Each row of a before or after table is a point. One or more steps were done to the points. Then noise was added and the rows were shuffled. The steps act on columns, c1 being the first. What was done? A step turns or swaps two columns, mirrors them in a line or flattens them onto one, adds a multiple of one to another, or multiplies or shifts one. Angles are multiples of 10 degrees, from the lower column toward the higher: turns from -170 to 170, lines from 10 to 170 but not 90. Use the fewest steps. Two steps may share a column if one is a turn and the other turns, adds or multiplies; they go together, in the order done. Otherwise the lowest column goes first.

Before:
[[ 30  26  17]
 [ 11  27 -14]
 [ 53   5  13]
 [ -1  12   0]
 [ 16  -7  -8]
 [ -6 -15   1]
 [-11 -20  -1]
 [  9   5   8]
 [-10  -8   5]
 [ 53  15  27]
 [ 20  22   8]
 [-12 -21  -2]]
After (12 x 3):
[[ 11 -17 -13]
 [  6 -35  -5]
 [-55  28   7]
 [-49   8  17]
 [  7 -32  -3]
 [-12  11  -1]
 [-12 -15  14]
 [-23  43   2]
 [ 11 -40  -2]
 [  2  26   0]
 [-36  49   3]
 [ -1  52  17]]
Steps: turn c1 and c3 by 150 degrees; multiply c2 by 2

Before, 12 rows:
[[ -3  -5  22  -9  42  11 -23  37]
 [-27  28  -3   0   8   4   6 -12]
 [-11 -36 -27 -20  16 -31 -33 -23]
 [  2 -36 -11  -3   7 -19 -11   5]
 [ 36  17 -37  35 -14  19   4  -3]
 [-18 -13 -11  24   5  -1 -28  -1]
 [-22   3  22 -14  32 -39  -2  36]
 [ 19  32  -4  15 -11   1 -21 -27]
 [ 17  46  50  32 -24  38  31  -9]
 [-24  -6  12 -19   7 -12 -18  31]
 [-20 -10  -1 -15  -4 -23 -32  17]
 [ -4   1  12  28  18 -11 -23  10]]
After (12 x 8):
[[ 19  17 -15   4  16 -24  29  19]
 [-21  -3  12  -9 -24  -7  24 -27]
 [-10 -31   3 -32 -38  10  38  11]
 [ 17  43  -4  58  47 -10 -26  18]
 [ -5 -20 -18  25  -1  -8  19 -18]
 [-18  -9 -27   3  -7   9  26  -8]
 [-23 -40  23  12 -16 -28 -11 -34]
 [  2 -19  -4 -12 -33  16   9  -8]
 [ -3 -36  18  15  21  11   8 -43]
 [-27  -1  -1  -4  22 -19  -1  14]
 [ 37  21 -51 -14  19  -1  -2   5]
 [-24 -12  23   1 -10  -3   8 -35]]
Steps: turn c2 and c6 by -50 degrees; turn c2 and c5 by 70 degrees; turn c3 and c4 by 60 degrees; turn c7 and c8 by 160 degrees

Before:
[[-21 -19  16   0  28  -5   9  26  26  11 -19  10]
 [  5   1 -35  20   5  -3  -7 -20  -5 -18  -1  27]
 [  2  27 -35 -10  -7  -6 -29   0  -9  -3  -8  -4]
 [ 10  24 -19   6 -10  25  -9 -22   2   2  -3   6]
 [  7  15 -12   9 -15  -2 -25 -13  -2  -8 -37   7]
 [-13 -44  22  -3  22 -16  -7   5  16  33  -5  20]
 [ 35  26  -3  -6  22  -5 -25  -7  -8 -30   3 -10]
 [  2 -16  -8   6 -12  10 -12   9 -13 -13  -1  18]
 [-13  -4  26  15  20 -18   0  25  -4  33 -13  12]
 [ 26  12 -23 -15  18   4  -4 -12 -29 -16 -18  -5]]
After:
[[  8 -12  14  36 -20   5 -24 -20  13   0 -24 -16]
 [  1  -3  18  20  -8 -10 -41  -2  35   3   2 -15]
 [ 27  -6  -8  15  34 -15 -11 -12  34  16 -11  29]
 [-22   8  10  30  39 -21  19  26 -31 -10   0  58]
 [ 34  -2  -5  25  43   0 -34  -6   7  31   6  35]
 [  8   4   7  40 -29 -37 -29 -15  11   7 -11 -24]
 [  5   3  20  50 -15  -1  -6 -18  30  19   3  27]
 [  2  20  -5  36 -34   3   1   9  16  14 -13 -11]
 [-12   4 -19  45  22 -18   1  26 -17 -33  11  44]
 [-13  36  -2  27  20 -10  23   5 -28 -32  13  55]]
Steps: mirror c2 and c7 in the line at 110 degrees; turn c3 and c9 by -130 degrees; shift c4 by 30; multiply c5 by 2.5; turn c5 and c12 by 50 degrees; turn c6 and c11 by -70 degrees; multiply c10 by -1

Before (13 x 20):
[[  4 -15   4 -19 -14   4   5 -25 -10 -15  -4 -11 -10  21  -1   1  -5  -7
   -4  -6]
 [ 29  -3  14  13   3   8 -10 -16 -19 -11  14 -16   7 -15  -7  21  10 -12
  -22   2]
 [  4  -2 -10  11  -8 -24  11 -13  14 -15  18 -14  10   3  16 -47 -18   0
   -3  15]
 [-32  17 -11 -15  -2   1   6 -13  16   7 -12   5  12 -16 -11  -2   5  -6
   14  -1]
 [ -1   1 -16  20  52   8  16 -17  17 -16 -12  12  14 -13   4  -2 -20   9
  -28 -31]
 [  2 -24  -4  16 -15   0   5 -18 -33  -1  -8 -16 -20  -2 -11 -30   1  21
   -5   4]
 [ -8 -23   2   3  15  24 -18 -13   9  11  11 -29 -15   1   7   8   0  -5
  -26  -2]
 [ 16 -19 -12  14   3  14  16   0 -18  20  11  -3  22   5  -6 -21  -7  -3
    1   4]
 [ 18  -5 -17 -11  22  16  20  13 -10 -20 -31 -26  -3   5  -2 -14 -13  10
   23   1]
 [ -3   1 -14   9  -9  11  20 -25 -11  -8   8  20  19  -2 -10  -9  17  13
  -17  13]
 [-23  -6   6 -16  14   2  33  11   0  -1  -9   6 -11  -4   5 -12   7 -14
   16  13]
 [ 17 -13  -5 -16  22  13  -7   1  16   0   4  -6  12  15 -19 -19 -33 -27
  -19   6]
 [ 19   7  -4   0 -25  12  -7 -11  10 -22  -9   7  11   4 -18   4 -60  15
  -31  -8]]
After (13 x 20):
[[-30 -10 -12  34  -9  -1   7  -1  18   9  19   0  13   0 -12  -5   6  -8
   14  -1]
 [ 31   2  17 -52   8  10 -12  -1 -20 -11 -15 -16   8   1  -9 -14   9 -10
  -23  -3]
 [ 25  24 -17  41   9  16  16   3 -12 -22  27 -24  -5   1  -3   1 -13   8
   25   0]
 [-15   7   6  51  -5   4  31   3  -1   0   5  12  -8   2   5   0   6 -13
   13 -14]
 [ -2  24   1 -15  -5  23 -18  -1   9  13 -22 -22 -14  -2   5  -6   3  -8
  -24   0]
 [  9  -4  -2  -7   3  13  -5   0   6 -23  12   6   8   2 -19  -8 -63  17
  -27   7]
 [ 17  13 -11  -3   6  15  17  -1 -18  19 -14   3  23   0  -5  22  -7  -4
    0  -4]
 [ 21  10 -10  58  10  12  -3  -1  15  -2 -11  -3  12   2 -17  13 -34 -25
  -19  -3]
 [ -5  -9 -13  -7  -2   9  19  -4 -10 -13  -4  18  17  -1 -12   9  17  13
  -17 -12]
 [ -4  28  -1   2  -3  -1   6   2 -34  -3  -3  -7 -20  -1 -13  32   2  21
   -4  -2]
 [ -3  -2 -10  36  -1 -24   9   0  16 -14 -19 -13  11   0  16  47 -16  -1
   -4 -16]
 [ -5  19   3  42  -3   4   6   0  -8 -15   0 -10  -9  -1  -1 -11  -4  -3
   -6   4]
 [ 14  -3 -16 -40   5   9  14   2  25 -18   9  12  14   0   4  11 -22  11
  -29  32]]
Steps: flatten c1 and c5 onto the line at 20 degrees; turn c2 and c12 by -20 degrees; turn c2 and c11 by 160 degrees; turn c4 and c16 by 150 degrees; multiply c4 by 2.5; multiply c8 by 0; multiply c14 by 0; multiply c20 by -1

Before (13 x 48):
[[  5  -3  -6   5  11  14 -11 -20   5   1   9  -1   4   2  16   5   4   8
   -5  10  -6  11   1   0   7   9  -3  -6  19   2  13  -3 -14   9  20  -5
   -6  -1  -8  -2 -10   9  18  -1   3 -12   5   1]
 [  2  12  17  -8 -11  -5 -15  15  13   7   1   1  29  12   5  -9   4  12
    6  -6  -6  -9  -1   2 -14  -3 -22  -2   5  -3  -1 -14   9 -14  11  -1
   21 -10  -1  -8   5  13  27  -6 -14  -2 -15   3]
 [-17  -1   9  -6  14  20 -10 -13 -30   1 -18  -5  20   3  22  -4  -5  14
   -2  -4  -5  -2  -8 -14  10   6  -3 -13 -10   0  -5  -5  -5  -3  18 -19
    7   0 -10 -11  -7   4  15 -22 -12   5   0 -12]
 [ -2   0 -15  -5  16  -7 -11   2  10  -8   7  17  14  -5 -25  -3   4  18
   11  -7   2 -10  -3  -1  -8   9   6 -25 -26 -12  -2 -24   3 -15   1   4
   26   1  12  12  -5  -6   9  -8 -13 -16 -10   0]
 [ 26  12 -13 -20   8  -6  -8   8  16   0 -20   8  -2 -26  10  17  16  17
   11 -18  -8  -5   6  -8  -7 -19  -9   2  -7   4 -11  -1 -20 -13 -10  -8
    6  19 -23  -5  -3  12  -2  -9   1  -8   0 -20]
 [ -1   9   9  -4   1 -14   2 -10 -13  -5 -10   0   8   4  -6 -27   4  16
    9  10  17  -5  -9   0  -8 -18  -8  -5  -5   7   3   4  15   8  13   1
    3   6   2  -6  -9  11  22  -7  -5   8  -5  16]
 [-12  -4   6   2  -4  17  15  -5   3 -19 -15  -2  -1  20 -21 -17  -9  12
   -1  -3  10  23   5  -9   7  10  18  13 -21   7  -1  -4   2   1   1  17
  -10  -2   4 -20 -20 -18  -4 -11   2 -15  -3 -14]
 [ -2  -8  -2  -7 -24 -10   6  -3   1 -10   2  -5   2  -8  -3 -11  -2  21
    7   0  12 -13   6 -22  11  -2   2 -11 -14   7  -3   0 -18  -7   6  -4
   16  13 -12  -6  -8  10  15   8  12  -3 -10 -22]
 [  0  23 -11  -8   7 -12 -26  27   3 -10  -3 -24 -10  11   6   1  -3   7
    1   5 -10   4   0 -13   3   7 -15 -16  12   7  11  -8  -1 -24  14   1
    7   0   4   3 -19  -4   1  -4  -3   1   6 -20]
 [ -5  -9   2  -2  -5   8  -2  -9   1 -17  12 -19  -4  10  -6   0 -13  27
   10  -6  -8  -9  -1  -2   8  24  14  13   8 -10  11   8  -8  23 -14 -14
  -10  -2 -12   0 -14  -2 -16 -17   4   7  14   1]
 [  4  11 -10 -10 -11 -11   0  -3   6  -9  -5   8 -12   4  25  11  10  11
    7   4  20 -11 -23 -11  -3   3 -20   4 -11  26  -9  19  -2   2  20  -9
   -1   4  -7 -11   9  -5  20  -8 -17   1   4  -1]
 [ -2   5   7  -7   2  -6   9 -19   3  -1   5  -1  -6   2   1  -6  -6   8
   17   7 -21  -1  10   4   4  -6  -6   2   0 -14   8  -7  11   0  -3  -9
  -14   4   9   7  -4  -2   3 -11  -6 -12  -5 -10]
 [ 13  -4 -12   9  -1  10 -12  -1   2  -6  -5 -14  10   2  -9  -4  -7  10
   -1  -5   0   5  -7 -24  14  13  -5   1 -12  16  16 -22 -22   4  -6 -15
  -17  20  -7   4 -11  17  -3  -3   2  -7  14  12]]
After (13 x 48):
[[ -5 -11   2  -2  -7   7  -2 -10   1 -17  11 -19  -4   9  -6  -1 -12  27
   11  24  -3  -8  -2  -3   8 -27  15  14   9 -10  12   7  -8  -6 -15   1
   10  -2 -12  -1 -14  -2 -15 -18   4  -8  15   1]
 [ -3   0 -15  -3  17 -22 -11   2  10  -8   7  17  14  -5 -25  -4   4  17
   11 -16   1 -11  -2  -1  -7  -6   6 -25 -25 -13  -2 -24   3  -7   2 -25
  -22   2  10  12  -5  -5   8  -8 -13   8 -11   1]
 [ 27  12 -14 -19   8  -3  -8   9  15   0 -21   8  -3 -26  10  19  16  17
   11 -14  -4  -5   6  -7  -7  12  -9   1  -7   4 -10  -2 -22 -18 -10  49
   -9  19 -24  -5  -2  13  -2  -9   0   5   0 -20]
 [  4  12 -10  -9 -10   5   0  -3   6  -9  -5   9 -12   3  25  11  10  12
    6   2   9 -12 -24 -11  -4  -7 -20   3 -10  27  -9  20  -3   4  20  18
   -2   5  -8 -11   9  -5  20  -9 -17  10   2  -1]
 [  2  12  18  -8 -12 -18 -15  15  13   6   1   1  28  11   4 -10   4  13
    7 -14  -1 -10   0   0 -14   3 -22  -3   4  -1  -2 -13   8  -6  10   7
   -4 -10  -1  -8   5  14  27  -6 -13  10 -15   3]
 [ 13  -3 -11   8  -3  14 -12  -1   2  -5  -6 -14  11   2 -10  -6  -6  10
   -1   3  -1   5  -7 -23  14 -19  -5   1 -12  15  17 -22 -22  -6  -7  20
   -2  20  -6   5 -10  17  -3  -3   1 -17  14  12]
 [ -1   9  10  -4   1   2   1  -9 -13  -4  -9   1   9   4  -6 -27   4  16
    8   8   7  -5  -9  -2  -9  16  -7  -4  -6   6   3   3  15  11  13  23
    3   6   2  -5  -9  12  23  -7  -4  16  -4  17]
 [-16  -2  10  -7  14 -15 -11 -13 -31   1 -18  -4  20   3  21  -4  -4  14
   -1  -3  -2  -2  -8 -14  10 -16  -3 -13  -9  -1  -4  -5  -5  -4  17  41
   10   0 -10 -11  -7   3  16 -22 -11 -13   1 -12]
 [ -2  -9  -2  -7 -25 -11   6  -4   0 -10   2  -5   1  -9  -4 -11  -2  21
    6  -7   5 -14   6 -22  12  -1   1 -11 -14   5  -4   0 -19  -1   7  14
   -8  12 -11  -6  -8  10  15   8  11  12 -10 -22]
 [  6  -2  -6   5  13   3 -11 -19   5   0   9  -1   4   2  15   5   5   8
   -5   9  -3  12   1  -1   8 -11  -3  -6  19   2  12  -3 -14  11  20  -1
   -6   0  -8  -3 -10   9  18  -2   3 -19   5   0]
 [-12  -3   6   1  -4   5  16  -5   2 -20 -14  -3  -1  20 -21 -16 -10  11
    0   2   3  22   3 -10   8  -1  18  12 -21   9   0  -4   1  -3   1 -58
   -8  -3   4 -20 -21 -18  -3 -12   1 -24  -4 -14]
 [ -1  22 -12  -7   7  -1 -27  28   3 -10  -3 -25 -10  10   6   1  -3   8
    1 -24  -3   3   0 -14   2  -5 -15 -16  11   7  12  -8  -2   5  14 -12
   -4   0   5   1 -18  -5   0  -3  -3  13   5 -20]
 [ -2   6   7  -7   2  15   9 -18   4  -1   4  -1  -6   2   1  -5  -5   7
   18   1  -9  -2  10   4   3   2  -6   1   0 -14   7  -7  10   7  -1  32
  -12   6  10   7  -6  -2   3 -11  -7  -3  -6 -11]]
Steps: turn c6 and c37 by 110 degrees; turn c37 and c46 by -70 degrees; swap c20 and c34; multiply c21 by 0.4; turn c26 and c36 by -150 degrees; multiply c36 by 3
